Each row is a point. Two turns around zero, p and q, are shown by what they do to some points. Where does a point land after both, in the order given? Backwards means that the second turn is done in reverse. Each puzzle has new turns, and all numbers are rounded.

Turn p:
-.11  .03  -.24 => -.08  -.19  -.17
.18  .18  -.10 => .12  .10  -.23
.06  .23  .14 => -.04  .26  -.08
-.06  -.46  -.18 => .12  -.43  .21
-.07  -.36  .14 => .04  -.14  .36
-.01  .37  .25 => -.16  .41  -.09
Turn q:
.18  -.34  -.25 => -.14  -.23  -.37
-.03  -.20  .05 => .06  -.20  -.03
.15  .17  .12 => .15  .21  -.02
-.30  .36  .07 => -.07  .21  .42
Where do these land?
p, then q: -.28  -.25  -.36 => -.02  -.51  -.08
p, then q: .37  .11  .08 => .00  .34  -.19
q, then p backwards: -.12  -.09  .12 => .01  -.19  -.03
q, then p: .03  .24  .16 => .04  .27  -.10

Turn p:
.06  -.11  -.02  .28 => .14  -.24  .00  .13
.24  -.21  .13  -.04 => .11  -.10  .28  -.13
-.16  -.02  -.09  .09 => -.07  -.10  -.16  .05
.17  -.22  -.09  -.14 => .11  -.08  .08  -.28
-.32  .09  .08  -.36 => -.41  .23  -.07  -.13
-.02  .62  .26  .29 => .04  .35  .02  .64
.03  -.16  -.27  -.11 => .08  -.08  -.15  -.27
Turn q:
.41  .07  .33  .19 => .38  .14  .32  .22
-.36  -.09  -.14  .20 => -.16  -.35  -.20  .07
.05  .20  -.06  .22 => .06  .04  -.11  .28
.11  -.17  -.10  -.36 => .00  .16  -.01  -.39
-.22  .00  -.04  -.26 => -.29  .02  -.01  -.18
Where do these land?
p, then q: -.06  -.30  .07  -.36 => -.35  .03  .19  -.26
p, then q: -.16  -.27  -.19  -.17 => -.19  .00  -.09  -.34
p, then q: .21  .19  .10  .50 => .51  -.13  .03  .26
p, then q: .16  .28  -.03  .31 => .35  .03  -.09  .26
q, then p: .21  .22  -.17  .00 => .21  .16  -.17  .15
q, then p: -.21  .03  -.06  -.16 => -.22  .00  -.15  -.05
q, then p: -.16  -.15  .28  -.12 => -.29  -.05  .22  -.04

Turn p:
.07  .12  .02  .15  .09  -.03 => .10  .01  -.01  .12  .15  -.08
-.20  .16  .28  -.21  -.17  .23 => -.01  .21  .35  .09  -.25  .19
-.18  .15  .08  -.41  -.57  .23 => -.12  .34  .07  .07  -.56  .39
.10  .07  -.16  .31  -.08  -.12 => .00  .01  -.27  .20  .10  -.18
-.10  -.04  -.28  .13  .32  -.08 => -.18  -.11  -.09  -.08  .39  -.04
.33  -.40  -.10  .25  .29  .09 => .10  -.60  -.12  -.04  .15  -.16
.21  .05  -.11  -.03  .32  -.25 => .21  -.03  -.14  -.21  .33  -.05
-.23  -.12  .26  -.20  -.20  -.08 => -.10  .18  .20  -.18  -.32  -.08
Turn q:
-.19  .21  .39  .20  .24  -.05 => -.24  .08  .29  .27  -.27  .19
-.12  -.10  .14  -.49  -.06  .22 => .39  .09  .05  -.29  -.09  .29
.15  -.06  .07  .18  -.17  .31 => .23  .10  -.21  .28  -.04  -.07
.23  -.17  -.34  .12  .13  -.25 => -.13  -.18  .04  -.03  .38  -.31
.02  -.34  -.29  .09  -.15  -.31 => -.01  -.42  -.07  -.14  .14  -.32
.11  .38  .27  .01  .05  -.18 => -.26  .33  .18  .00  -.22  -.08
-.20  .08  -.23  -.11  -.05  .26 => .03  -.01  -.28  -.08  .09  .29
Where do these land?
p, then q: -.06  .00  -.15  -.26  .19  -.02 => .15  .12  .05  -.08  .10  .27
q, then p: .13  .01  -.36  -.27  -.02  .11 => .09  -.05  -.02  -.21  .29  .30
p, then q: .15  .24  .28  .07  .01  .37 => .12  .13  .03  .44  -.12  -.23
p, then q: .01  -.33  .32  .04  -.17  .02 => .13  -.14  .00  -.18  -.30  -.29
p, then q backwards: -.31  -.25  -.11  .04  -.36  -.30 => .05  .43  -.02  .11  -.31  -.30
p, then q: .28  .04  -.01  -.21  .13  .36 => .42  .10  -.05  .26  .13  -.02
p, then q: -.08  .14  .33  .20  -.17  -.34 => -.40  .15  .07  -.14  -.18  -.29
q, then p: .25  .23  .05  .20  .14  -.10 => -.07  .29  .11  .10  .19  -.21
q, then p backwards: -.37  -.07  -.36  .20  .26  -.10 => -.09  -.20  -.40  .08  .25  .34

Turn p:
-.24  .26  -.49  -.36  .10  -.25  -.33  -.05 => -.15  .17  -.56  -.01  .14  -.26  .33  -.33
.37  -.44  -.37  .04  .17  .22  -.31  .37 => .50  -.33  -.38  .01  .28  -.15  -.02  .43
-.01  .22  .26  .31  -.17  .13  -.21  -.37 => -.34  .26  .19  -.05  .16  .00  -.44  .03
.03  .06  .03  -.22  -.08  .19  .23  -.14 => .05  .02  .02  -.16  -.04  .32  -.03  -.19
-.20  .03  .20  -.11  -.13  .02  -.07  -.03 => -.18  .16  .07  -.19  -.08  .05  .08  .06
.33  -.06  .18  .23  -.18  -.16  .24  .27 => .28  -.09  .24  .15  -.38  -.10  -.23  .13
-.21  -.23  -.03  -.14  -.04  -.11  .22  -.15 => -.19  -.27  .02  -.11  -.14  .12  .18  -.11
-.08  .08  .24  -.10  .42  -.05  .18  -.14 => .00  .00  .39  .04  .20  .05  .25  -.24
.01  .10  -.01  .35  -.09  .02  .05  .23 => .03  .09  .02  .32  -.13  -.01  -.14  .21
Turn q:
-.20  -.02  -.17  .01  .26  -.05  .16  -.33 => -.15  .03  -.02  .03  .04  -.03  .28  -.41
-.27  -.45  -.18  .06  .41  .05  .11  -.03 => -.20  -.16  -.21  .23  -.03  -.11  .56  -.07
.24  .03  -.07  -.14  -.07  -.29  -.10  -.14 => .21  .03  .14  -.26  .26  -.03  .03  -.03
.20  .28  .47  -.19  -.14  .06  -.23  .15 => -.10  -.04  .27  -.04  .17  .07  -.52  .30
.07  -.08  .32  -.33  -.31  .03  .02  .10 => .00  -.25  .21  -.14  -.01  .32  -.17  .27
-.06  .11  -.24  .30  .13  .22  .43  .40 => -.11  .47  -.30  .20  -.42  .07  .14  .12
.22  .02  .22  -.07  -.11  -.21  -.31  -.12 => .18  -.15  .26  -.10  .28  -.12  -.19  .08
.08  -.22  .07  .16  .05  .14  -.08  -.42 => .17  -.20  .05  .33  .18  .02  .06  -.27
.11  .33  -.19  .01  -.17  .28  -.19  .17 => .06  .15  -.34  -.08  .00  .02  -.42  .05
-.40  .01  -.23  .20  -.06  -.25  .19  .22 => -.05  .10  -.07  -.20  -.49  -.22  .23  -.05
Where do these land?
p, then q backwards: .05  -.04  .13  -.31  .00  .21  -.02  .06 => .16  -.01  -.18  -.18  -.16  -.18  .12  .00
q, then p backwards: -.37  .15  -.08  -.18  -.09  .21  .11  -.03 => -.15  -.02  -.14  -.10  -.33  -.04  .16  -.27
p, then q backwards: -.19  -.16  .03  .44  -.38  -.13  .29  -.14 => -.41  .06  .45  -.01  -.09  .31  .07  .19
q, then p backwards: .21  .25  .03  -.08  .02  -.06  -.14  .26 => .08  .03  .16  .11  -.13  .17  -.34  .00
p, then q: .13  .15  -.24  -.28  -.25  -.30  .19  -.24 => .29  -.26  -.02  -.20  .12  .12  .00  -.44
q, then p: .05  -.07  -.23  -.06  -.29  -.07  -.12  -.25 => .20  -.23  -.05  -.25  .16  -.01  -.13  -.17
p, then q backwards: -.39  .05  .47  -.02  .47  .00  -.27  .41 => .35  -.26  .13  .05  .49  -.52  .26  .23
q, then p: -.01  -.55  .16  .03  .15  .34  .02  .12 => .04  -.33  .02  .40  -.11  .18  -.05  .40
q, then p: .15  -.16  -.26  .02  .05  -.10  .03  .18 => .27  -.02  -.08  .17  -.14  .06  .04  -.17
q, then p backwards: .00  .05  -.08  .08  -.08  -.01  -.02  -.03 => .11  .06  -.03  -.06  -.04  -.03  .01  .02
q, then p backwards: .37  .34  .08  .37  .40  -.09  -.07  -.34 => .18  .61  .11  .19  .42  -.10  -.20  -.10

Turn p:
.27  -.24  .12  -.06  -.15  .20  .09  -.17  -.16 => .40  -.13  .21  -.06  -.15  -.03  -.12  -.02  .10
.01  -.03  -.28  -.25  .04  .11  .12  -.08  -.19 => .04  -.20  -.02  -.31  -.02  -.25  .09  -.07  .02
-.07  -.07  .25  -.05  .04  -.26  -.16  -.23  .21 => -.07  -.10  .08  .18  .13  .18  -.23  .15  -.29
-.10  -.13  .29  .04  -.22  .09  .30  .27  -.10 => .17  .26  .11  .08  -.30  -.09  .13  .32  .10
.05  -.29  -.23  .13  .02  .16  -.17  -.13  .07 => .06  -.28  -.02  -.11  .09  .24  -.02  -.03  .26
-.02  .12  -.25  -.11  .08  -.24  .19  .42  .14 => -.38  .22  -.11  -.04  .13  -.34  .01  .12  .18
.01  -.01  -.14  .04  .29  .20  -.04  .19  -.05 => .09  .02  -.21  -.04  .22  -.05  .22  -.05  .18
.04  .14  -.36  .36  .40  -.06  -.06  .04  -.09 => -.23  -.11  -.08  .14  .31  .00  .33  -.34  .21
.05  .12  .22  .05  -.13  -.01  -.21  -.01  .03 => .06  .12  -.08  .15  -.11  .15  -.16  -.08  -.12
-.02  .18  .14  -.05  -.09  .07  .16  -.15  .24 => -.01  .23  .21  -.15  .03  .11  -.07  .01  -.20
-.21  .23  .23  -.09  -.28  -.23  -.21  -.15  -.10 => -.14  .00  -.09  .13  -.33  .09  -.15  -.03  -.42
Turn q:
-.20  -.05  .14  .20  .07  .32  -.09  -.06  -.18 => -.05  .07  -.10  .33  -.15  -.01  .17  .20  -.18
-.01  -.08  .11  .25  -.16  .18  -.14  .26  -.45 => -.01  .26  -.06  .39  -.32  -.02  -.26  .03  -.16
.21  -.12  -.28  -.08  .00  -.02  .02  -.07  .23 => .09  -.10  -.03  -.03  .34  .12  -.05  -.12  .19
-.24  -.01  -.11  .21  -.01  -.13  -.01  .17  -.17 => -.04  -.17  .07  .17  -.15  -.22  -.20  .02  -.11
.17  -.10  -.02  -.11  .10  -.14  .15  .01  .29 => .13  -.05  .15  -.16  .17  .02  .09  -.10  .27
.14  .21  .18  -.17  .21  -.17  .04  .13  .46 => -.02  .13  .33  -.36  .22  -.15  .26  -.15  .12
.06  .28  .05  -.15  -.16  -.01  .15  .00  .37 => -.06  .12  -.12  -.36  .18  -.22  .14  -.11  .13
-.04  -.05  .08  -.08  -.07  -.01  -.21  -.11  -.30 => -.15  .02  -.04  .04  -.19  .25  -.12  .08  -.15
.13  .02  -.20  .14  -.02  -.27  -.14  -.20  .23 => -.10  -.27  .00  -.04  .18  .08  .03  -.37  .03
.26  .18  -.08  -.08  .16  -.14  .27  -.23  .14 => .31  -.12  -.03  -.32  .15  .07  .17  -.18  -.02
-.30  -.04  -.01  -.12  .01  .32  -.11  .14  -.42 => -.07  .13  -.07  .21  -.13  .02  -.20  .48  -.24
-.19  -.24  .13  -.02  -.14  .06  .08  -.06  -.19 => -.03  -.05  -.12  .11  -.28  .07  -.04  .23  .13
Where do these land?
q, then p backwards: -.07  .09  .04  .14  .16  .11  .07  -.23  -.06 => -.22  .01  .11  .00  .13  .06  -.03  -.07  -.21
p, then q backwards: .14  -.15  -.11  .09  .08  .13  -.16  -.04  -.14 => .11  -.16  -.13  .10  -.03  -.10  .17  -.14  .09
q, then p backwards: -.05  -.17  .16  -.22  -.14  .07  -.03  .02  .21 => -.07  -.10  -.19  .14  -.05  .03  .11  .24  .18
p, then q: -.11  -.03  -.10  -.18  .22  -.31  .05  .06  .01 => .01  -.25  .29  .08  -.13  -.11  -.13  .10  -.03
q, then p: .46  -.18  .16  .18  .02  .03  .09  .16  .09 => .06  .21  .31  -.04  .14  .21  -.14  -.31  -.13
p, then q: -.06  .02  .17  -.02  -.10  .14  -.19  -.19  -.19 => .11  .10  -.25  .12  -.03  .21  -.14  -.06  .03
p, then q backwards: .18  .12  -.13  .35  -.05  -.37  .02  -.13  -.22 => -.04  -.18  .06  .43  -.01  -.24  -.29  .10  .13
p, then q: -.17  -.18  -.14  .00  .31  .14  .09  -.01  -.05 => .32  -.04  .18  -.04  .07  -.04  .02  .14  .20
p, then q: -.18  .08  -.06  .01  -.17  -.25  .07  .31  -.15 => -.16  -.20  -.10  -.05  -.10  -.35  -.19  -.06  .05
p, then q backwards: -.06  .75  -.02  -.04  .11  .07  .06  .27  .43 => .35  .51  .20  -.17  -.28  .34  -.39  .16  .16
q, then p: .03  -.17  -.06  -.23  -.26  .11  .09  -.01  -.17 => -.09  .10  -.29  -.18  .05  .10  -.12  -.09  .18
q, then p backwards: -.11  -.18  .08  -.07  -.17  .13  -.16  -.21  .25 => -.21  -.06  -.25  .23  .09  -.07  -.08  .20  .09

Turn p:
.33  .15  .33  .15  .05  -.35  .31  .19  .13  .15  -.02 => .39  .12  .21  .50  .17  -.03  -.04  .03  -.20  .08  .14
-.07  -.17  -.37  .08  .05  -.19  -.25  -.31  -.15  -.15  .02 => -.11  -.27  -.09  -.20  -.19  -.01  -.25  -.26  .00  -.32  -.12
.31  .15  -.15  .26  .02  -.09  .12  -.23  .10  .14  .20 => -.05  .14  -.09  .36  .03  .26  -.26  -.18  -.08  -.16  .03
-.03  -.22  -.13  .01  .11  .03  -.03  -.14  .16  -.36  .23 => -.05  .00  .09  -.12  -.31  .11  -.01  -.05  .22  -.31  .17
.25  .30  .28  .04  .16  .08  .18  .02  .34  .35  -.06 => .03  .39  .19  .28  .35  .18  .05  -.09  -.16  .24  .17
-.19  .09  -.15  -.29  -.12  .23  -.02  .06  -.37  -.31  -.02 => .00  .07  -.28  -.38  -.28  -.16  -.01  .26  .09  .08  -.20
-.19  -.26  -.04  .08  -.06  .37  -.14  .24  -.34  -.10  -.08 => -.03  -.35  -.21  -.34  .00  .11  .13  .35  .13  .10  -.04
-.05  -.35  -.04  -.36  -.07  .13  -.26  -.08  -.32  -.07  .08 => -.16  -.29  -.16  -.31  -.41  -.06  .19  -.02  -.11  .13  -.02
-.41  -.22  .06  -.23  -.32  .28  .29  .12  -.16  .11  -.26 => .06  -.08  -.39  -.16  .14  -.27  .48  .10  .27  .23  -.09
-.23  -.11  -.25  -.10  -.26  .01  -.36  .12  -.08  -.12  .30 => -.42  -.25  .00  -.07  -.30  -.17  -.05  .20  .15  -.09  -.16
-.04  .13  .20  .20  -.03  -.13  -.18  -.30  .06  -.10  .02 => .02  .05  .23  .03  .00  .16  .04  -.13  -.09  -.23  -.30
.28  .19  .08  .04  .04  -.12  .09  .17  .36  .13  -.35 => .21  .16  .28  .19  .30  -.01  -.18  -.16  .08  .31  .11
.04  .31  .19  .11  .41  -.25  .25  .14  .26  .35  -.05 => .12  .31  .22  .24  .49  -.11  -.07  -.03  -.29  -.05  .29
Turn q:
-.05  .34  -.01  -.16  -.33  -.33  -.05  .04  .06  -.22  -.28 => -.03  .36  -.22  -.06  -.14  -.50  -.08  -.13  -.11  -.09  -.06
-.02  .06  -.17  -.03  .51  .44  .08  .05  -.26  .22  .05 => -.13  -.07  -.06  -.10  .22  .70  -.16  -.02  .00  .01  -.08
.17  .06  .16  -.24  -.23  -.01  -.10  .27  .06  -.12  -.03 => .07  .15  .07  -.05  -.14  -.17  -.04  .02  -.23  -.32  .18
-.02  .06  -.01  -.20  -.35  -.21  .24  -.01  .14  .17  -.05 => .08  .27  -.16  .02  -.16  -.17  .35  -.09  .10  -.09  .09
-.12  .00  .24  -.11  -.28  .01  -.13  -.28  .00  .09  -.24 => .23  .05  -.07  -.26  -.36  -.16  .00  .08  .13  .05  -.11
.33  -.05  -.19  .33  .39  .11  -.24  -.17  .24  -.01  .32 => .14  -.49  .02  .25  .42  .09  -.28  -.02  .16  .09  .21
-.26  .09  .22  .18  .41  .25  .09  .10  .03  .17  .07 => -.24  .02  .28  -.05  -.01  .40  -.21  -.06  .28  .11  .02
.00  -.03  .11  -.09  -.35  -.09  .19  -.27  -.05  -.35  .05 => -.09  -.20  -.15  .07  -.36  -.32  .19  -.06  -.09  -.09  -.16
-.17  -.07  -.29  .10  .16  .17  -.40  .06  .28  -.07  .29 => -.17  -.25  -.03  -.10  .30  -.02  -.20  .23  .02  .22  .42
.12  -.30  -.12  .09  -.30  -.21  .14  .03  .24  -.18  -.37 => .06  .09  .01  .09  .13  -.47  .26  .27  .11  -.22  -.22
.12  -.22  .00  -.14  .13  -.37  .04  -.01  -.18  -.08  .06 => .10  -.08  .15  -.02  .17  -.11  .23  -.25  -.25  .04  -.15
-.10  .06  .06  .27  .23  .24  .14  .20  -.57  .38  .13 => -.03  .18  .17  .21  -.07  .71  -.07  .03  -.14  .29  -.16
Where do these land?
p, then q: .02  .04  -.05  .03  -.16  .11  -.15  -.46  -.03  -.03  .15 => -.14  .00  -.31  -.16  -.19  -.07  -.06  .23  .12  -.01  -.23
p, then q: .20  .00  -.17  .75  -.20  .19  .34  .22  .17  -.10  -.03 => -.11  -.26  .19  .18  .44  .07  -.45  .38  .28  -.25  .28
q, then p: -.22  .12  -.21  -.05  .02  .22  .61  .07  .09  .32  .13 => -.20  .44  -.23  -.04  .26  .10  .09  .12  .48  -.20  .07
p, then q backwards: -.13  .02  -.20  -.07  .58  .22  -.34  -.35  .06  .00  .03 => -.25  .15  .09  -.59  .35  .16  -.07  .29  -.02  -.11  -.01
q, then p: .01  .06  .01  -.13  .13  -.49  -.11  .10  -.10  -.09  .16 => .07  .05  -.14  .03  -.02  .01  .07  -.21  -.46  -.20  -.12
p, then q: -.06  .14  -.19  -.15  -.15  -.19  .16  -.03  .21  -.11  -.12 => .14  .03  -.08  .04  .06  -.33  -.12  -.19  .18  .09  .06
p, then q: .21  .13  .05  -.15  -.19  .14  -.29  .09  -.12  .16  .09 => .09  .32  .04  -.11  -.12  .20  .06  .23  .04  .21  -.04
q, then p: -.31  -.16  .50  .09  -.11  -.61  -.30  .18  .03  -.09  -.33 => .28  .15  .37  .34  .06  -.37  .17  -.17  -.54  .22  -.34
q, then p backwards: .00  .16  .08  -.10  -.08  .15  .18  .16  -.14  -.15  .07 => .06  .03  -.04  -.01  .05  -.02  -.08  -.21  -.04  .02  .33
q, then p: .05  -.38  -.12  -.09  -.19  .05  -.27  .14  -.11  -.22  .02 => .24  -.24  -.11  .00  -.12  -.22  .01  .30  -.21  .08  .16
q, then p backwards: -.02  -.03  .15  -.03  .32  -.09  .17  -.02  -.18  .23  -.31 => -.01  .21  .14  .14  -.09  .13  -.12  -.31  .15  -.18  -.27
q, then p backwards: .26  -.09  .15  -.10  .01  .30  .00  -.10  .12  .07  .15 => .07  -.33  -.01  .26  .11  -.06  .03  .01  -.05  -.21  .08
